Every row gives one point. Each copy is the shape, with its points in the same order, stretched, turned, moved and blurred by noise. Is it also mirrored, or only turned?
In the rows, zero is written as 128.

Shape (9 x 3)
[[176 168 130]
 [170 105 135]
 [158 141 161]
 [175 161 137]
 [135 134 133]
 [124 134 120]
 [131  86 147]
 [103  85 151]
 [ 61 104 145]]
Copy 1 (9 x 3)
[[191 116 146]
 [116  97 158]
 [159  90 145]
 [182 114 151]
 [143 104 130]
 [132 122 122]
 [ 96  93 139]
 [ 85  97 116]
 [ 87 110  72]]
Copy 1 is: mirrored
Copy 2 (9 x 3)
[[118 122 186]
 [ 68 161 154]
 [ 99 119 167]
 [106 125 182]
 [111 128 131]
 [121 139 128]
 [ 73 148 110]
 [ 84 131  81]
 [118 119  62]]
Copy 2 is: mirrored
Copy 3 (9 x 3)
[[159 126  87]
 [161 137 153]
 [137 163 111]
 [160 128 101]
 [114 128 126]
 [107 120 120]
 [120 153 173]
 [ 88 147 180]
 [ 43 146 156]]
Copy 3 is: only turned
Copy 4 (9 x 3)
[[181  88 101]
 [125  99  75]
 [141  69 116]
 [174  80 109]
 [129 108 122]
 [132 130 129]
 [ 87 110 106]
 [ 64 118 130]
 [ 64 139 169]]
Copy 4 is: only turned

Shape (11 x 6)
[[159  65 146 107  82 117]
 [171 149 100 126  94  77]
 [181 110 148  65  86 103]
 [123 171 140 183 152 153]
 [ 65 144  90 161 144 158]
 [158 106 107  90  83 135]
 [109 184 139 157 141 184]
 [115 102 123 123 125 126]
 [ 83 155 120 144 161 149]
 [145 105  94 135 129 154]
 [134 142 113 132 171 142]]
Copy 1 (11 x 6)
[[162 169 151 138  84 177]
 [125 179 160 141 103  88]
 [143 190 129 170  90 164]
 [ 95 155 158  86 187 133]
 [108  80 158  99 170 113]
 [122 149 137 140  93 157]
 [ 78 125 156 112 191 153]
 [140 129 145 127 128 146]
 [120 107 145 117 186 128]
 [122 139 112  98 124 147]
 [125 141  98 117 167 136]]
Copy 1 is: mirrored
Copy 2 (11 x 6)
[[139 113 122 123 102  17]
 [113 153 194 118 126  89]
 [131 135 142 104 162  24]
 [144 168 139 135 103 165]
 [162  97 156 114 122 169]
 [156  97 159 131 133  43]
 [183 167 146 132 113 157]
 [130  96 142 123 129  94]
 [134 125 131 112 140 163]
 [147  90 167 174 125  87]
 [113 112 131 154 148 126]]
Copy 2 is: mirrored
Copy 3 (11 x 6)
[[187 165 121 113 114 178]
 [181 103 137 113  89 102]
 [196 101 130 105 130 167]
 [100 149 190 150 131  79]
 [ 59 140 112 161 108  95]
 [175 106  91 143 113 157]
 [ 79 116 180 176 142  91]
 [126 149 114 122 120 133]
 [ 69 130 140 138 137  94]
 [154 147  87 156 123 124]
 [122 133 121 134 152  94]]
Copy 3 is: mirrored

Shape (13 x 8)
[[ 79 148 139 169  82 128 179 161]
 [122 134 149 157  64 121 138 157]
 [135 135 101 160 147 144 133 139]
 [147 128 113 158 110 116 136 207]
 [150 103 149 163 124 149 111  62]
 [115 109 142 144 164 135 142 129]
 [101 180 159  85 107 120  94 134]
 [132 156 121 215 121  65  90  74]
 [130  94  78 113 156 129 108 160]
 [125 158 122 120 134 129 155  89]
 [154 128 100 106 155 175  97 142]
 [165  73 155 151 144 113 130  94]
 [102 131 130 157  64 145 130 131]]
Copy 1 (13 x 8)
[[155 191 111 138 103  98 113 135]
 [171 149 126 132 119 125  97 120]
 [125 137 132 123 131 146 171 131]
 [183 158 161 159 132 169 131 143]
 [115  82 122  87 135 120 150  75]
 [107 120 145 131 131 102 143 151]
 [114 129 115 100 182 112  75 167]
 [ 77 121 103 153 122 192 116  68]
 [138  89 134 149 146 137 167 172]
 [100 143 107 119 167 107 143 119]
 [130  90 137  96 170 151 168 158]
 [131  75 162 141 136 117 147  86]
 [161 150  94 107 114 112 117 109]]
Copy 1 is: only turned
Copy 2 (13 x 8)
[[169 172 106 112  78 175 201 152]
 [150 161 133 110  99 137 167 105]
 [154 111 103 142 120 117 135 152]
 [212 129 135 103  86  91 151 107]
 [ 46 122 135 163 168 116 118 157]
 [134 115 150 146 141 146 136 169]
 [157 125 138 139 149 232 122  68]
 [ 59  78 118 111 125 128 236 116]
 [174  67 135 149  85 109  84 127]
 [107 120  89 109 152 186 117 148]
 [167  98 115 178 144 119  54 122]
 [ 68 107 175 122 164  93 111 155]
 [132 154 107 147  81 150 156 123]]
Copy 2 is: mirrored
Copy 3 (13 x 8)
[[158 193 193 144 135 108 164 136]
 [138 151 167 147 102 123 178 116]
 [148 123 143 178 162 133 129 139]
 [198 141 158 167 111 145 169 162]
 [ 55  89 112 143 155 129 148  68]
 [133 127 141 113 169 138 127 137]
 [130 115 180 124 108 114  82 118]
 [ 94  39 108 156 148  38 173 132]
 [145 138 111 156 136 149 113 185]
 [131 131 133 149 153  99 108  89]
 [135 118 139 184 148 175  89 129]
 [100  91  87 103 138 136 170  91]
 [ 99 169 165 167 118 123 156 115]]
Copy 3 is: only turned
Copy 4 (13 x 8)
[[ 75 136 119  90  85 152  80  82]
 [ 70 149 113  94  93 110 129 119]
 [138 104 132 143 108 176 116 154]
 [ 81 113 138 103 112 127 101 163]
 [154 138 147 169 103 114 167 119]
 [158 128 139 135 125 142  91 124]
 [121 189  51 118 154 139 135 133]
 [104 137  94 219  70  92 100 126]
 [139  74 123 131 163 147 115 158]
 [171 141  75 130 103 151 140 109]
 [157 108 128 136 147 176 167 198]
 [179 130 150 147 118  74 136 130]
 [ 75 141 111 111 106 143 150 100]]
Copy 4 is: mirrored

Shape (13 x 9)
[[153 147 173 121 111 105 147 144 182]
 [141 154 118  94 213 155 158  98 136]
 [147  89 203 103 120  78  54  96 123]
 [157 110 126 232 101 147 169 113 116]
 [143 169 158 138 121 154 169  93 114]
 [145  94 122 139 119 141 163 116 140]
 [183 140 119  97 113 158 136  97 106]
 [133 164 108 107 105 157 162  82 149]
 [172 101 132 115 108  29 131  93 128]
 [163  87 184 134 115 150 148  86 123]
 [141  95 113 164 150 156 119 114 117]
 [136 134 120  95 100 121 168 119 105]
 [138 152 111 113  98 126 118  91 113]]
Copy 1 (13 x 9)
[[ 82 147 138  98 147 129 186 132 126]
 [ 88 156 174 123 109 164  73 111 156]
 [148 144 176  66 167  59 173 118 135]
 [162  46 105 147  88 150 142 121 114]
 [121 130 162  94  67 158 134 160 153]
 [111 104 117 114 145 157 124 128 125]
 [131 147 175 101 134 181 132 156 148]
 [112 150 125 108 100 197 126 157 177]
 [171 159 136  80 144 145 157  89 111]
 [117  92 165  79 146 137 154 132 146]
 [138  86 130 147 133 130 102 121 131]
 [134 150 144  84 104 159 133 161 120]
 [151 153 138 106 102 154 130 158 155]]
Copy 1 is: only turned
Copy 2 (13 x 9)
[[139 161 159  94 105  92 109 156 148]
 [ 76  92 121 107 192 126 141  85 133]
 [179 185  62 153 176 110  81 206 126]
 [170 105 163 175  74 198 128 158 139]
 [ 98 138 128 107 124 183 128 150 134]
 [123  86 118 143 112 125 125 158 151]
 [131 113  75 102 142 156 166 163 105]
 [ 97 128  97 113 106 143 172 130 162]
 [155 176  50 159 110  87  81 159  83]
 [150  93  95 115 142 165  85 195 137]
 [149  84 124 179 153 150 146 141 145]
 [ 85 130  96 131 105 114 146 168 116]
 [125 160  71 149 120 143 165 151 132]]
Copy 2 is: only turned

Shape (16 x 12)
[[112 161 112 114 160 135 139 110 104 146 140 156]
 [127 150 176 113  72 145 118 134 134 123 139 129]
 [125 161 125 121 142 122 130 139 153  93 100 142]
 [136 124 229 129 122 131 116 101 156 147 127 154]
 [122  92 109 118 140 130 126 100  97 133 150 154]
 [119 104 116 120 161 142 151 127 104  98 116 151]
 [112 143 131 100 126 128 121 167 113 125 149 165]
 [115 137 134 165 151 142 152 107 156 131 133 125]
 [139  49 125 116 149  91 153 122 107 149 151 147]
 [162 154 112 121 147 142 122 110 161 112 106 161]
 [118 126 121 166 146 105 127 119  94 123 145 153]
 [154 157 132 127 159 140 131 141 126 108 152 139]
 [124  95 139 127 155 137 115 162  96 149 129 139]
 [158 153 127 114 152 104 109 120 157  99 117   7]
 [169 151 115 109 117 126 146 110 115 151 115 145]
 [145 144 143 116 113 118 152 107 100 131 138 128]]
Copy 1 (16 x 12)
[[123 190 136 154 105 137 123 101 111 146 135 135]
 [113  96 153 137 101 120 108 163 128 136 135 121]
 [134 161 173 132 140  97 131 137 145 123 131 135]
 [ 91  81 135 178 150 120 152 136 114 134 124  92]
 [114 154  83 135 119 154 161 128  93 138 137 143]
 [126 181 125 126 125 136 165 144 101 128  98 137]
 [ 99 163 175 150 107 133 113 159 107 103 135 155]
 [141 150 134 138 121 142 178 115 114 136 137  82]
 [ 99 146  86 114 148 122 167 133  58 105 147 118]
 [167 142 141 158 163  97 128 118 125 140 135 145]
 [122 170 100 145 106 117 180 131 106 108 146 126]
 [147 137 157 139 112 109 133 111 106 116 122 138]
 [108 143 130 148 128 149 140 144  94  71 109 116]
 [148  67 111  18 122  83  94  56 177 108 140 104]
 [157 161 103 145 126  81  91 118  99 138 145 115]
 [129 145 108 122 101  96 122 125 103 145 129 122]]
Copy 1 is: only turned
Copy 2 (16 x 12)
[[ 97 151 153 162 109  99 122 143 111 141 129 104]
 [137  91 165 104  99 111 142  99 102 136 111 158]
 [157 150 138 165 120 118 103 111  88 111 124 151]
 [138 101 159 125 102  74 100  61 164 173 138 137]
 [ 82 117 126 129 123 123 116 141 155 104 152  95]
 [127 157 137 132 134 132 109 139 120  89 169 112]
 [140 107 169 142 118 109 119 167 117 116 125 153]
 [134 169  96 151 107 134 143  99 130 154 136 119]
 [ 95 129 111 124 155  91 105 149 201  70 155 110]
 [140 144 130 171  64 106 103  88 105 104 134 121]
 [123 109 110 158 154 128 131 123 127 141 158 106]
 [144 133 112 143  87  91 116 142  90 121 152 150]
 [154 119 130 109 132 110 100 166 155 116 151 114]
 [137 153  13 102 134  86  49 114  33 109  81 172]
 [110 126 146 142  93  71 138 107 113 101 114  96]
 [103 120 137 120 131  82 142 105  98 112 128 123]]
Copy 2 is: mirrored
Copy 3 (16 x 12)
[[128 153 120 109 133 155 116 134 107 135 146 161]
 [128 157 182 123 105  87 149 106 115 134 160 125]
 [127 154  86 122 112 108 167 114 121 130 119 148]
 [ 76 143 196 161 166  58 141 109 108 118 142 149]
 [136 114 143 106 135 147 101 140 124 137 109 151]
 [125 113  98  98 119 122 110 134  96 126 108 159]
 [131 163 133 107  84 135 114 129 123 104 131 143]
 [115 109 126 125 164 143 167 122 105 123 157 123]
 [100  91 133 127 148 139  58 141 152 120 108 128]
 [137 148 113 158 129 118 166 115 114 123 117 172]
 [131 138 107  99 139 129 121 170 122 131 118 121]
 [147 149 118 134 139 106 128 135 101  91 133 143]
 [110 129 133 119 116 157  86 130  96 105 104 110]
 [151 129  92 137 183 118 154  43 145 134 103  74]
 [131 147 124 157 117 117 114 120 128 161 149 143]
 [128 141 138 126 137  88 106 124 122 158 152 138]]
Copy 3 is: mirrored
Copy 4 (16 x 12)
[[152 176 135 131 111 132 146 103  86 113 111 152]
 [ 93 126 114  74 150 120 119 125 165 136 141 146]
 [136 149 146 135 138 117 179 120 144 119  88 122]
 [151 189 109  64 151  79 123 138 201 175 138 139]
 [144 148 139 149  95 138 134  81 127 115 159 121]
 [135 172 174 151 120 140 147 109 123  97 137 109]
 [117 122 156 120 132 124 159 104 130 116 142 183]
 [137 202 117 151 117 131 118 147 152 115 100 125]
 [157 143 180 172  93 135 139 117 154 157 183 134]
 [184 164 123 123 120 135 180 128 136 120  94 119]
 [161 136 157 153 101 130 112 101 151 100 103 150]
 [139 143 137 122 107 127 144 158 123 111 121 157]
 [150 128 152 131 148 115 110 123 131 117 156 149]
 [ 88 109 106 171 108  64 109 187 118 147  92  62]
 [164 133 139 110 120 158 150 126 103 142 122 123]
 [122 142 151 109 108 139 119 122 115 140 129 128]]
Copy 4 is: only turned

Shape (17 x 12)
[[132 111 174 203 122 161 149 141  86 136  69 128]
 [117 129 116  71 124 110 182 124 140 147 120 119]
 [164 119  62  65 107  65 132 134 123 126  92 140]
 [130 113 184 188 158 112 122 124 126 143 117 106]
 [144 147 130 162  99 140 136  87 154 103 178  86]
 [163 152 169 116 106 134 145  58 132  60 170 127]
 [180 116  90 122 145  85 156 134 139 165 119 145]
 [153  88 187 163 133 160 123 184 127 141  94 111]
 [123  73  83  70 139  82 163 107 158 123 109 176]
 [149 112 120  59 120  97 100 110 128 186 104 166]
 [128 134 185 198 162 165 108 193 139 112 107 124]
 [149 134  88  88 157  85 125 116 118 135 111 156]
 [138 118 112 150 137 166 102  79 111  90 176  79]
 [108 126 101 101 100  64 131 103 152 106 110 122]
 [131 118 132 147 118 104 132 137  79 110 197 112]
 [124 149 169 170 182 149 134 148 110 116 116  79]
 [110 164 108 151 104 144 132  94 128 104 178 139]]
Copy 1 (17 x 12)
[[109 196 111  95 147 153 146 144 138  69 134 149]
 [135 130 168  79 112 129 120 114 185 166 138 130]
 [117  74 222 108 111 133 138  91 178 127  99 109]
 [170 152  98 117 131 120 138 139 154  87 123 170]
 [153 160 104 142  90 175  95  94 144 145 101 118]
 [135 175 126 173  79 143 128  91 164 135 158  73]
 [138 105 205  93  60 117 152 121 153 132  86 136]
 [104 152  89  83 131 159 159 131 179  87 132 185]
 [129 117 209 108 113 106 141  55 138 141 118 132]
 [112 116 212 144 122  89 160 146 197 168 107 180]
 [123 123  63 113 136 157 159 160 125  72 147 171]
 [128  91 195 126 102  89 143 132 148 136 115 118]
 [120 170  67 153 106 133  78  98 130 138 101 101]
 [165 102 173 134 151 145 112  75 156 124 121 128]
 [149 137  86 106 122 150 143 109 139 141  76  98]
 [140 135  64  99 126 117 118 163 147  93 152 132]
 [134 150 123 156 110 160 113 116 104 165  98 110]]
Copy 1 is: mirrored
Copy 2 (17 x 12)
[[160 143 133 194 113 111  99 144 151 147 120  92]
 [ 96 117 154 114 125  82 155 121 129  92 110 176]
 [135 121 131 115  96 132 146 144 130  65  82 172]
 [165 168 149 175 116 157 145 155 121 146 158 117]
 [118  94 154 146 129 144 154 149 113  73 224 127]
 [ 86  62 160 139 133 148 175 172 135 113 184 108]
 [164 156 149 154  97 133 178 116 146  73 106 154]
 [129 163 138 196  75 179 113  97 130 155 132 116]
 [131 140 129  74  85  97 179 128 143  85  89 140]
 [174  86 151 135  95 139 180  99 114 130  71 153]
 [115 169 133 176 135 199 106  96 138 144 148 106]
 [143 130 126 132 129 134 169 131 131  86  77 151]
 [111 105  93 171 126 143 138 153  81  90 188 109]
 [130 114 150  74 123 114 147 177 116  83 144 158]
 [122 147  76 145  93 159 146 158 171 136 184 160]
 [ 98 167 130 188 156 150 118 134 114 125 135 131]
 [120  73 119 110 161 124 149 130 143  92 190 120]]
Copy 2 is: only turned

Shape (16 x 12)
[[113 138 134  84 119 138 158 100 151 157 174 112]
 [182  77 107 101 104 111 155 121 111 125 120  98]
 [121 150 196 109 102 112 111 116 157 114 176 150]
 [ 96 171 118  98 124 111 139 130 148 127 141 158]
 [157  69 126 132 121 155 125 146 117 168 113 136]
 [113 166 160 103 125 117 150 165 122 143 185 130]
 [125 131 129 109 154  75 121 112  97 171  99  97]
 [133 121 114 109 200 118 141 116 137 151 143 181]
 [ 95 121 128 153 136 139 156 101  92 137 150 132]
 [154  81  80 103 148 147 101 117  91 157 100  93]
 [156  79 101 135 152 130 137 135 149 146  72 105]
 [124 172 196 113 132 144 148 127 155 120 167 125]
 [116 141 152 130 158 104 126 139 181 112 191 134]
 [ 86 141 130  99 116 112 131 125 166 124 194 118]
 [128 148 100 155 154 102 135 101 116 205 136 147]
 [104  95 170  97 129 116 149 138 154 137 150 136]]
Copy 1 (16 x 12)
[[161 147  94 113 145  97 128 156 122 121 131 161]
 [ 52 124 130 115 135  96 120 149 123 127 174 225]
 [166 165 135  96  86 144 145 185 177 130 128 153]
 [164  99 127  96 156 124 129 125 150 127 123 131]
 [ 65 162 161 104 123 125 159 159  74 106 177 162]
 [185 148 147  95 121  77 107 166 160 116 157 123]
 [111 136  94 122 195 136 103 141 143 136 203 141]
 [160 113 136 105 164 131 189 117 113 145 185 136]
 [132 118  98  80 116 121 121 144  99 130 188 143]
 [ 46 146 126 124 157 121 131  93  73 150 188 152]
 [ 65 115 119 149 160 146 151 136 101  97 175 174]
 [181 156  98 107  96 111 154 185 180 115 142 124]
 [198 138 146 144  98 127 137 156 146 125 148 151]
 [189 139 130 123 112 113 106 133 132 120 115 164]
 [120 110 126 113 191 126 119 176  78 155 196 106]
 [170 160 129 107 121 136 153 151 140  81 151 184]]
Copy 1 is: mirrored
Copy 2 (16 x 12)
[[135 170  84  72 129 162 145 132 129  66 158  84]
 [190 153 148 143 131  83  99 117 113  66  73 107]
 [ 89 149 134 127 124 212 163 129 161  84 183  83]
 [131 122 110 100 118 193 134 129 115 108 193 139]
 [161 142 165 134 102  50 123 120 138 130 129 122]
 [110 128 123  99 109 169 185 155 113  69 184 116]
 [195 113 114 112 117 111 177  67 140 110 114 116]
 [136 113 156  67  62 154 105  93 119 113 156 100]
 [100 173 114 102 107 132 143 133 118 129 110 147]
 [179 119 177  98 152  40 120  97 123 139  92 110]
 [182 115 114 141 113  48  97  57 126 127 117 116]
 [ 80 149  97 126 102 185 169 138 119  84 173  71]
 [ 78  96 127  98 112 178 127  93 142  52 177  98]
 [ 94 138 112  70 152 186 147 107 135  49 181 120]
 [165 110  99  79  79 121 131 124 171 143 121 131]
 [129 175 121 102  99 146 153  81 126  52 175 106]]
Copy 2 is: mirrored
